Each row of a before or after table is a point. The points were changed in one or more steps. Then noise was added and the rows were shuffled. The steps act on columns, c1 being the first. Write out the steps. A step turns or swaps two columns, mirrors them in a line or flattens them onto one, adds a multiple of one to another, or multiplies or shifts one. Angles are multiples of 10 degrees, from the lower column toward the higher: turns from -170 to 170, lines from 10 to 170 but not 90. Use the fewest steps. Two steps may share a column if one is a turn and the other turns, adds or multiplies; they go together, in the order done. Otherwise the lowest column goes first.

Before (14 x 2)
[[-0.20  0.09]
 [-0.03  0.16]
 [ 0.43 -0.22]
 [-0.22 -0.12]
 [ 0.22 -0.25]
 [ 0.20 -0.10]
 [ 0.44 -0.30]
 [ 0.25  0.07]
 [-0.21  0.12]
 [ 0.51 -0.34]
 [-0.31 -0.01]
 [-0.03  0.32]
 [ 0.49  0.47]
 [-0.17 -0.32]]
After (14 x 2)
[[ 0.27 -0.13]
 [ 0.05 -0.36]
 [ 0.13  0.31]
 [-0.51 -0.13]
 [-0.30  0.60]
 [ 0.09  0.15]
 [-0.59 -0.14]
 [-0.21  0.16]
 [-0.48 -0.07]
 [ 0.22  0.02]
 [ 0.16 -0.19]
 [-0.31 -0.14]
 [-0.22 -0.03]
 [ 0.23  0.03]]
Steps: mirror c1 and c2 in the line at 80 degrees

Before (11 x 8)
[[ 0.19  0.01 -0.20  0.41  0.22 -0.18  0.11  0.24]
 [ 0.28  0.14  0.18  0.02 -0.29  0.05 -0.16  0.15]
 [-0.13  0.41  0.15 -0.70 -0.63  0.25 -0.08  0.30]
 [-0.19 -0.23 -0.30  0.42 -0.05 -0.35  0.10 -0.30]
 [-0.27 -0.34 -0.33 -0.13 -0.09  0.25  0.33 -0.38]
 [ 0.30  0.25  0.35 -0.05 -0.14  0.12  0.05  0.01]
 [ 0.35  0.36  0.03 -0.17  0.16 -0.29  0.15  0.06]
 [-0.26 -0.69 -0.41 -0.21  0.09 -0.08  0.24 -0.21]
 [ 0.20  0.26 -0.23  0.09  0.11 -0.05  0.21  0.12]
 [-0.09  0.03  0.04  0.28  0.40 -0.27  0.32  0.12]
 [ 0.26 -0.13 -0.02  0.21 -0.06 -0.24  0.55  0.03]]
After (11 x 8)
[[-0.02 -0.25 -0.27  1.01 -0.06 -0.70  0.13 -0.27]
 [-0.11  0.03  0.04  0.90  0.40 -0.53  0.33  0.11]
 [ 0.18  0.14  0.19  0.63 -0.30  0.12 -0.15  0.15]
 [ 0.29 -0.15  0.00  0.84 -0.07 -0.50  0.53  0.03]
 [ 0.31  0.27 -0.24  0.68  0.10 -0.13  0.20  0.13]
 [ 0.33  0.34  0.02  0.44  0.15 -0.60  0.14  0.05]
 [-0.10 -0.34 -0.33  0.44 -0.11  0.51  0.31 -0.39]
 [-0.05 -0.69 -0.42  0.37  0.09 -0.16  0.25 -0.21]
 [-0.19  0.41  0.15 -0.10 -0.62  0.49 -0.08  0.31]
 [ 0.31 -0.01 -0.22  1.01  0.20 -0.34  0.12  0.23]
 [ 0.10  0.26  0.34  0.55 -0.14  0.25  0.06  0.02]]
Steps: add -0.5 times c3 to c1; shift c4 by 0.60; multiply c6 by 2

Before (8 x 12)
[[-0.09  0.12  0.31 -0.05  0.46 -0.16 -0.27 -0.31 -0.73 -0.23  0.18  0.17]
 [ 0.01  0.09  0.03  0.59  0.02 -0.31  0.16 -0.01 -0.03  0.42 -0.07 -0.09]
 [-0.30 -0.38 -0.22  0.35  0.20 -0.15  0.06  0.07  0.05  0.02 -0.05  0.10]
 [ 0.51 -0.31 -0.19  0.16  0.15 -0.29 -0.37  0.04  0.11  0.46  0.16 -0.85]
 [-0.29 -0.26  0.32  0.06 -0.15 -0.26  0.20  0.00  0.22  0.39  0.17 -0.65]
 [-0.20  0.10 -0.16  0.26  0.07  0.30  0.14 -0.08 -0.04  0.51 -0.43  0.18]
 [-0.42  0.04  0.17 -0.02  0.06  0.25  0.18 -0.24  0.07 -0.24 -0.64 -0.19]
 [-0.05 -0.05  0.14 -0.03 -0.14  0.12 -0.11 -1.05  0.11  0.09  0.11  0.00]]
After (8 x 12)
[[-0.09  0.14  0.31  0.00  0.47 -0.17 -0.26  0.00 -0.23  0.27 -0.08  0.17]
 [-0.41  0.05  0.14  0.01  0.06  0.24  0.18 -0.01  0.57  0.00  0.68 -0.18]
 [ 0.52 -0.31 -0.18  0.14  0.16 -0.29 -0.36 -0.03  0.62 -0.36 -0.32 -0.84]
 [-0.19  0.12 -0.16  0.27  0.07  0.31  0.13 -0.05  0.46 -0.63  0.21  0.17]
 [-0.29 -0.24  0.33  0.07 -0.14 -0.26  0.20 -0.01  0.71 -0.32 -0.29 -0.64]
 [-0.05 -0.03  0.14  0.14 -0.15  0.15 -0.11 -0.03  0.62 -0.06 -0.14  0.00]
 [-0.31 -0.40 -0.23  0.34  0.22 -0.14  0.06 -0.04  0.55 -0.04  0.03  0.11]
 [ 0.01  0.09  0.03  0.60  0.01 -0.31  0.17 -0.11  0.48 -0.41 -0.07 -0.10]]
Steps: flatten c4 and c8 onto the line at 170 degrees; shift c9 by 0.50; turn c10 and c11 by -160 degrees

Before (9 x 24)
[[ 0.21 -0.11  0.08  0.31  0.03  0.06  0.19  0.19 -0.23 -0.33  0.55  0.11
  -0.34 -0.11 -0.14 -0.44 -0.07 -0.14 -0.22  0.23 -0.24  0.91 -0.22  0.37]
 [ 0.56 -0.03 -0.13 -0.05 -0.39  0.09  0.11  0.05  0.23  0.30 -0.10 -0.18
   0.11 -0.07 -0.06 -0.18  0.00  0.09 -0.15  0.34  0.07  0.04  0.13 -0.61]
 [ 0.32 -0.20 -0.05  0.00 -0.19  0.22  0.11  0.22 -0.12  0.13  0.42 -0.32
  -0.36 -0.10  0.01 -0.35 -0.13  0.18  0.14  0.48  0.04  0.30 -0.15  0.36]
 [-0.61  0.68  0.00  0.07  0.04  0.17  0.02  0.27  0.01 -0.17 -0.01 -0.17
  -0.08 -0.31 -0.09 -0.17  0.05 -0.25  0.53 -0.34 -0.32 -0.29  0.00 -0.47]
 [-0.40  0.63 -0.01 -0.27 -0.39  0.44  0.11  0.02 -0.24 -0.19 -0.07 -0.43
  -0.17 -0.42  0.03  0.10  0.22  0.05  0.57 -0.45 -0.53  0.03  0.01 -0.54]
 [-0.31  0.46  0.21 -0.43 -0.18  0.13 -0.35  0.15 -0.24 -0.21 -0.05 -0.25
  -0.25 -0.26  0.20  0.03  0.46 -0.13  0.26 -0.59 -0.69 -0.43  0.25 -0.40]
 [ 0.03 -0.17 -0.38 -0.29 -0.35  0.05  0.16  0.07 -0.01  0.34 -0.18  0.21
   0.31  0.01 -0.12 -0.16  0.31 -0.13 -0.55  0.46  0.09 -0.01 -0.24 -0.08]
 [ 0.12  0.18 -0.03  0.00 -0.06 -0.08  0.43  0.12  0.00 -0.13  0.57  0.03
  -0.38 -0.52 -0.24 -0.20 -0.02  0.20  0.11 -0.02 -0.21  0.15 -0.22 -0.06]
 [-0.16 -0.40  0.02 -0.19 -0.32  0.11  0.21 -0.16  0.40  0.35 -0.14  0.26
   0.24  0.10  0.06 -0.04  0.11 -0.09 -0.20  0.07  0.26  0.02 -0.15 -0.30]]
After (9 x 24)
[[ 0.12  0.18  0.09  0.00 -0.06 -0.07  0.67 -0.10  0.00 -0.12  0.56  0.03
  -0.37  0.16 -0.24  0.23 -0.03  0.19  0.10 -0.02 -0.21  0.07 -0.21 -0.06]
 [ 0.20 -0.11  0.03  0.31  0.05  0.06  0.19 -0.21 -0.22 -0.33  0.54  0.12
  -0.34 -0.14 -0.14  0.73 -0.07 -0.15 -0.23  0.23 -0.24  0.71 -0.22  0.37]
 [-0.61  0.68  0.14  0.07  0.03  0.18  0.28 -0.23  0.03 -0.17  0.00 -0.17
  -0.08  0.20 -0.09  0.06  0.05 -0.25  0.53 -0.35 -0.32 -0.34  0.00 -0.46]
 [-0.39  0.63  0.02 -0.27 -0.39  0.43  0.41 -0.01 -0.24 -0.19 -0.06 -0.43
  -0.16  0.27  0.03 -0.09  0.22  0.04  0.57 -0.46 -0.54  0.07  0.01 -0.55]
 [-0.16 -0.40 -0.10 -0.19 -0.32  0.10  0.02  0.12  0.40  0.35 -0.14  0.26
   0.24  0.44  0.06  0.04  0.10 -0.09 -0.20  0.06  0.27 -0.01 -0.14 -0.29]
 [ 0.32 -0.20  0.16  0.00 -0.20  0.21  0.14 -0.16 -0.12  0.12  0.41 -0.32
  -0.37 -0.21  0.01  0.42 -0.13  0.18  0.14  0.47  0.04  0.16 -0.14  0.36]
 [ 0.55 -0.04  0.14 -0.05 -0.39  0.11  0.12  0.01  0.22  0.30 -0.10 -0.18
   0.12  0.49 -0.06  0.18  0.01  0.10 -0.15  0.35  0.07 -0.03  0.13 -0.62]
 [-0.30  0.46 -0.10 -0.42 -0.18  0.14  0.04 -0.24 -0.24 -0.21 -0.05 -0.24
  -0.25 -0.15  0.20 -0.18  0.46 -0.13  0.27 -0.59 -0.68 -0.38  0.24 -0.40]
 [ 0.03 -0.17  0.37 -0.30 -0.34  0.05  0.08  0.13 -0.02  0.34 -0.18  0.21
   0.30  0.18 -0.12  0.14  0.31 -0.13 -0.55  0.47  0.09 -0.07 -0.24 -0.08]]
Steps: turn c3 and c8 by -150 degrees; turn c7 and c14 by 60 degrees; add -0.7 times c24 to c14; mirror c16 and c22 in the line at 80 degrees

Before (10 x 64)
[[-0.17  0.09  0.00  0.03 -0.32 -0.34  0.17 -0.29 -0.50 -0.30 -0.09 -0.22
  -0.06 -0.02  0.25 -0.37 -0.03 -0.32 -0.01 -0.02  0.14 -0.20  0.11  0.25
   0.02 -0.26  0.13  0.14 -0.16  0.12  0.11 -0.15  0.03  0.01 -0.03  0.39
   0.42  0.21  0.10 -0.51 -0.25 -0.11 -0.29  0.22  0.19  0.25  0.24 -0.28
   0.25 -0.09 -0.25  0.58 -0.34 -0.14  0.08  0.28 -0.45  0.30 -0.33  0.17
   0.39 -0.02  0.10 -0.07]
 [-0.28 -0.03  0.37 -0.03  0.09  0.12 -0.01  0.19 -0.53 -0.26 -0.07  0.26
  -0.02  0.63 -0.58 -0.58  0.39  0.49  0.36 -0.03  0.51 -0.32 -0.10 -0.20
  -0.20 -0.32 -0.16  0.33 -0.36 -0.35 -0.40  0.27 -0.47  0.08  0.28 -0.19
  -0.27 -0.05 -0.32  0.02 -0.35  0.46 -0.37 -0.24  0.27  0.06  0.41 -0.04
  -0.25 -0.33 -0.12 -0.09  0.21  0.05  0.07 -0.25 -0.28 -0.25  0.35  0.10
   0.27  0.51  0.17 -0.33]
 [-0.25 -0.07  0.65 -0.52 -0.25  0.31 -0.23 -0.03 -0.18  0.21  0.18  0.00
   0.39  0.02 -0.28 -0.44 -0.20  0.17 -0.01 -0.05  0.11  0.20  0.16 -0.09
   0.11 -0.11 -0.37 -0.19  0.36  0.02 -0.18  0.26 -0.50 -0.38 -0.46  0.29
  -0.16 -0.04 -0.07 -0.71  0.13  0.06 -0.39 -0.35  0.07 -0.09  0.05 -0.34
  -0.25  0.39 -0.24  0.63  0.04  0.17 -0.15  0.17 -0.15  0.40  0.22 -0.06
   0.58  0.08 -0.11 -0.15]
 [-0.35  0.38 -0.26 -0.29 -0.39  0.09 -0.15 -0.05  0.13 -0.14  0.17  0.33
   0.01  0.00 -0.24  0.16  0.06 -0.34 -0.35  0.52  0.13  0.20  0.12 -0.13
   0.20 -0.48  0.50  0.02  0.44 -0.43 -0.23 -0.21 -0.09 -0.16 -0.51 -0.34
  -0.26 -0.29 -0.48  0.03 -0.01 -0.10  0.00  0.09 -0.07 -0.19 -0.27  0.22
  -0.09 -0.32  0.02  0.28 -0.03 -0.08  0.37  0.08  0.31 -0.27  0.37 -0.14
   0.12 -0.17  0.46  0.36]
 [-0.08 -0.08  0.10 -0.11  0.13  0.13  0.11 -0.45  0.19  0.47 -0.20 -0.14
   0.34 -0.14  0.23  0.03 -0.13 -0.29 -0.09 -0.11  0.10  0.03 -0.50 -0.40
  -0.02  0.01  0.30 -0.21 -0.06 -0.02 -0.15  0.45  0.30  0.13  0.21  0.22
  -0.29  0.23  0.15  0.05  0.17  0.40 -0.03 -0.18  0.02 -0.20  0.41  0.24
  -0.22  0.44  0.35  0.05  0.50  0.03 -0.37 -0.29  0.07 -0.25 -0.03 -0.35
   0.07  0.09 -0.06 -0.41]
 [ 0.29  0.56 -0.09 -0.43  0.41  0.29  0.14 -0.45  0.40 -0.24  0.65 -0.34
  -0.19  0.66 -0.41 -0.14 -0.17  0.40  0.40  0.40  0.09  0.23  0.08  0.10
   0.37  0.41  0.16 -0.13 -0.25 -0.02  0.09 -0.02 -0.04  0.08  0.37 -0.37
   0.04 -0.30 -0.37 -0.35  0.14 -0.24 -0.57 -0.19 -0.45 -0.45  0.21 -0.09
  -0.07  0.48  0.09  0.40  0.41 -0.13  0.00  0.13  0.31  0.01  0.40  0.23
  -0.06  0.55  0.39  0.01]
 [-0.29 -0.15  0.02  0.34  0.15 -0.41 -0.71 -0.34 -0.43 -0.04  0.47  0.30
  -0.11  0.14 -0.04 -0.03 -0.16  0.11 -0.36 -0.07 -0.31  0.38  0.08 -0.27
  -0.07 -0.39  0.39  0.32  0.04 -0.46  0.16 -0.22 -0.37 -0.46  0.22  0.15
   0.18 -0.46 -0.25 -0.20 -0.07  0.12 -0.16 -0.17 -0.18  0.03 -0.31  0.28
  -0.21  0.23  0.26 -0.19 -0.09  0.06 -0.42 -0.49  0.34 -0.05  0.24  0.15
   0.07 -0.05 -0.04  0.00]
 [ 0.36 -0.16  0.05  0.05  0.01 -0.13 -0.19  0.34 -0.17  0.02 -0.10 -0.28
   0.33 -0.14  0.25 -0.16  0.25 -0.38  0.40  0.28  0.44 -0.05  0.37 -0.03
  -0.22 -0.12 -0.14  0.17  0.47  0.31  0.34  0.32 -0.15  0.01  0.39  0.26
  -0.26 -0.35 -0.19  0.05 -0.10 -0.12  0.29  0.04  0.10  0.40  0.15 -0.37
  -0.42  0.28  0.50  0.51 -0.06 -0.05 -0.02  0.33 -0.35 -0.05 -0.27  0.28
   0.40 -0.01  0.29  0.44]
 [ 0.35  0.37 -0.12 -0.33 -0.10 -0.31 -0.14  0.08  0.02 -0.36  0.20 -0.16
  -0.08  0.11 -0.23 -0.05  0.26  0.38 -0.31 -0.02 -0.37 -0.46 -0.37 -0.26
   0.16 -0.32 -0.31  0.31  0.06 -0.01  0.23 -0.27  0.12  0.12 -0.08  0.25
  -0.18  0.08  0.26 -0.09 -0.13 -0.21 -0.47  0.34  0.30  0.22  0.30  0.22
   0.07  0.60 -0.44  0.38 -0.03 -0.08  0.02 -0.25 -0.49 -0.35  0.39  0.32
  -0.18  0.32 -0.05  0.37]
 [-0.12  0.07  0.40  0.35  0.19  0.00  0.13 -0.30 -0.15  0.45 -0.06 -0.15
  -0.04  0.56  0.09  0.18 -0.25  0.36  0.39  0.52 -0.39 -0.04  0.20 -0.06
  -0.52  0.24  0.31  0.13 -0.08  0.14  0.12 -0.43  0.07  0.20 -0.52 -0.49
   0.29 -0.04 -0.22  0.17 -0.24  0.37  0.29  0.09  0.24 -0.43 -0.11  0.31
   0.33  0.15  0.19 -0.27 -0.11 -0.15 -0.29  0.34 -0.44  0.09  0.01  0.19
   0.23  0.20  0.15  0.35]]
After (10 x 64)
[[-0.28 -0.15  0.03  0.35  0.11 -0.43 -0.73 -0.33 -0.43 -0.02  0.47  0.29
  -0.12  0.15 -0.03 -0.03 -0.34  0.13 -0.35 -0.05 -0.31  0.36  0.07 -0.29
  -0.06 -0.37  0.38  0.20  0.05 -0.44  0.17 -0.24 -0.37 -0.48  0.24  0.18
   0.20 -0.47 -0.22 -0.23 -0.06  0.12 -0.14 -0.15 -0.13 -0.01 -0.28  0.28
  -0.18  0.25  0.28 -0.18 -0.07  0.14 -0.38  0.45  0.34 -0.07  0.27  0.08
   0.03 -0.05 -0.05 -0.03]
 [ 0.30  0.38 -0.11 -0.35 -0.12 -0.29 -0.12  0.07  0.00 -0.37  0.22 -0.16
  -0.07  0.10 -0.26 -0.04 -0.22  0.41 -0.28 -0.07 -0.36 -0.44 -0.41 -0.29
   0.18 -0.32 -0.26 -0.25  0.08  0.01  0.24 -0.26  0.13  0.08 -0.09  0.24
  -0.18  0.11  0.27 -0.05 -0.13 -0.22 -0.49  0.36  0.31  0.20  0.31  0.21
   0.07  0.59 -0.40  0.38 -0.05  0.35  0.02  0.35 -0.53 -0.34  0.34 -0.04
  -0.19  0.28 -0.01  0.35]
 [-0.16  0.09 -0.05  0.02 -0.31 -0.36  0.18 -0.26 -0.49 -0.32 -0.08 -0.25
  -0.02  0.02  0.24 -0.38 -0.14 -0.30 -0.04 -0.03  0.18 -0.20  0.11  0.25
   0.03 -0.25  0.12 -0.11 -0.14  0.11  0.12 -0.13  0.00 -0.03 -0.05  0.37
   0.40  0.20  0.08 -0.56 -0.25 -0.10 -0.31  0.22  0.16  0.20  0.24 -0.30
   0.27 -0.11 -0.26  0.57 -0.35  0.16  0.06 -0.27 -0.48  0.26 -0.37 -0.16
   0.40 -0.06  0.12 -0.06]
 [-0.31 -0.04  0.36  0.04  0.09  0.12 -0.03  0.20 -0.53 -0.27 -0.09  0.25
   0.01  0.62 -0.58 -0.58 -0.17  0.51  0.32 -0.07  0.50 -0.35 -0.11 -0.22
  -0.19 -0.31 -0.12 -0.38 -0.37 -0.35 -0.41  0.29 -0.42  0.08  0.31 -0.14
  -0.28 -0.04 -0.33  0.00 -0.34  0.46 -0.37 -0.26  0.28  0.07  0.39 -0.02
  -0.27 -0.37 -0.14 -0.13  0.24  0.07  0.12  0.39 -0.26 -0.27  0.34  0.07
   0.24  0.46  0.16 -0.32]
 [-0.30  0.38 -0.28 -0.29 -0.40  0.04 -0.13 -0.02  0.12 -0.13  0.15  0.31
  -0.01  0.02 -0.24  0.14 -0.02 -0.37 -0.36  0.50  0.17  0.17  0.13 -0.13
   0.19 -0.49  0.49 -0.09  0.44 -0.45 -0.26 -0.21 -0.07 -0.16 -0.56 -0.35
  -0.26 -0.29 -0.50  0.03  0.02 -0.09  0.01  0.11 -0.06 -0.17 -0.29  0.22
  -0.11 -0.29  0.05  0.25 -0.01 -0.12  0.36 -0.05  0.30 -0.26  0.34 -0.07
   0.17 -0.18  0.44  0.33]
 [ 0.39 -0.20  0.05  0.05  0.04 -0.10 -0.21  0.34 -0.18  0.03 -0.11 -0.31
   0.33 -0.13  0.27 -0.16 -0.05 -0.39  0.40  0.27  0.48 -0.07  0.38 -0.03
  -0.20 -0.10 -0.10 -0.41  0.44  0.31  0.31  0.35 -0.13  0.03  0.40  0.28
  -0.28 -0.36 -0.20  0.06 -0.09 -0.13  0.27  0.01  0.10  0.35  0.14 -0.36
  -0.42  0.29  0.52  0.51 -0.07  0.26 -0.05 -0.21 -0.35 -0.04 -0.26 -0.03
   0.40 -0.03  0.28  0.46]
 [ 0.30  0.59 -0.03 -0.46  0.40  0.29  0.15 -0.43  0.40 -0.26  0.67 -0.37
  -0.18  0.69 -0.44 -0.13  0.09  0.40  0.34  0.40  0.08  0.23  0.11  0.12
   0.38  0.44  0.12  0.16 -0.29 -0.01  0.11 -0.02 -0.04  0.05  0.38 -0.36
   0.03 -0.31 -0.35 -0.35  0.15 -0.25 -0.53 -0.16 -0.47 -0.44  0.22 -0.07
  -0.09  0.49  0.06  0.40  0.40  0.23  0.00 -0.21  0.35  0.02  0.40 -0.13
  -0.10  0.57  0.39  0.02]
 [-0.12  0.09  0.37  0.36  0.18  0.03  0.16 -0.32 -0.14  0.42 -0.06 -0.15
  -0.04  0.52  0.04  0.19 -0.16  0.34  0.38  0.52 -0.41 -0.03  0.19 -0.08
  -0.49  0.29  0.35  0.05 -0.10  0.16  0.11 -0.48  0.05  0.23 -0.53 -0.49
   0.30 -0.03 -0.23  0.13 -0.22  0.40  0.27  0.10  0.28 -0.43 -0.09  0.31
   0.28  0.16  0.19 -0.22 -0.12  0.19 -0.28 -0.35 -0.44  0.12  0.03 -0.12
   0.22  0.20  0.17  0.35]
 [-0.18 -0.08  0.67 -0.49 -0.21  0.38 -0.19 -0.02 -0.18  0.21  0.19 -0.05
   0.38  0.02 -0.27 -0.46  0.11  0.14  0.00 -0.08  0.11  0.24  0.17 -0.10
   0.14 -0.10 -0.36  0.16  0.37 -0.04 -0.19  0.26 -0.50 -0.38 -0.41  0.31
  -0.12 -0.01 -0.08 -0.67  0.08  0.10 -0.38 -0.35  0.06 -0.09  0.03 -0.31
  -0.23  0.43 -0.24  0.65  0.05 -0.02 -0.14 -0.26 -0.17  0.40  0.21  0.17
   0.58  0.07 -0.10 -0.13]
 [-0.09 -0.07  0.09 -0.10  0.12  0.08  0.11 -0.45  0.20  0.50 -0.20 -0.14
   0.30 -0.11  0.26  0.06  0.14 -0.30 -0.08 -0.11  0.10  0.05 -0.50 -0.45
  -0.05  0.04  0.29  0.27 -0.07 -0.01 -0.13  0.44  0.31  0.11  0.22  0.23
  -0.29  0.22  0.13  0.05  0.21  0.43 -0.03 -0.16  0.05 -0.19  0.38  0.23
  -0.21  0.43  0.35  0.05  0.50 -0.36 -0.33  0.24  0.08 -0.27 -0.04  0.03
   0.06  0.08 -0.07 -0.41]]
Steps: turn c17 and c28 by 70 degrees; turn c28 and c56 by 160 degrees; swap c54 and c60
